Every row gives one point. Each copy is the shape, with its points in the same order, stretched, turned, moved and blurred by noise. Say if it was mirrored as well.

Shape (6 x 3):
[[ -4   8   9]
 [-15  25 -62]
 [ 62  -5  21]
 [-13  -3  27]
 [ -7 -10   2]
 [-12 -14  -4]]
Copy 1 (6 x 3):
[[ 19   9 -11]
 [ 18  62  36]
 [ 72 -14  10]
 [  2  -8 -21]
 [  6   1   1]
 [  1   3  -1]]
Copy 1 is: mirrored
Copy 2 (6 x 3):
[[-15  22   7]
 [ 16 -24  56]
 [ 30  68 -25]
 [-29  21 -15]
 [ -9   5  -5]
 [ -8  -2 -15]]
Copy 2 is: mirrored
Copy 3 (6 x 3):
[[ -4   5   6]
 [-51  20 -45]
 [ 56   3 -22]
 [ -1  -3  30]
 [-13  -7   7]
 [-14 -17   4]]
Copy 3 is: only turned
Copy 4 (6 x 3):
[[ -4   9 -14]
 [-51   5 -84]
 [ 75 -15 -22]
 [ -6   7  16]
 [-12  -8  -8]
 [-21 -12 -10]]
Copy 4 is: only turned

Shape (9 x 4):
[[ 24  33   2  21]
 [-74  22  52   8]
 [-25 -49   8  24]
 [ 24 -26  31   5]
 [ 37 -46   1  22]
 [ -2  25  16  21]
 [ 38   2   2  -7]
 [ 11  22   1 -11]
 [ 43  32   0   3]]
Copy 1 (9 x 4):
[[ 33  23 -10   6]
 [ -5  39  66  -4]
 [-36   4   7  26]
 [-22  20 -17 -30]
 [-23   4 -41   2]
 [ 16  27   8  -2]
 [ 15 -10 -18 -30]
 [ 18  -6   6 -15]
 [ 32   4 -22 -24]]
Copy 1 is: mirrored
Copy 2 (9 x 4):
[[ 17  41 -13  20]
 [-22  72  49 -49]
 [  0 -36  46 -19]
 [ 34 -17   3 -24]
 [ 36 -49   6   3]
 [ 11  47   5   3]
 [ 21  -8 -27   3]
 [ -1  18 -20   1]
 [ 23  27 -35  18]]
Copy 2 is: only turned

Shape (7 x 4):
[[-13 -10  -7 -17]
 [ 13 -33  25  -3]
 [ -8 -26   5   9]
 [ -6  36  18  16]
 [ 70  15 -49  -5]
 [-26  36  14  36]
 [ 42   6 -14  27]]
Copy 1 (7 x 4):
[[ -3 -34 -12   1]
 [  0 -15   9  29]
 [ -8 -28 -10  21]
 [-39  -3  -4 -23]
 [ 51  47 -25 -17]
 [-62 -11 -23 -10]
 [ -1  33 -27   0]]
Copy 1 is: only turned
Copy 2 (7 x 4):
[[ 24   5  -3  -9]
 [  5 -14  21  22]
 [ -3 -21  -1  -1]
 [-22  42 -21  13]
 [ 49   9 -28  77]
 [-28  35 -41  -8]
 [  3  -2 -21  59]]
Copy 2 is: only turned
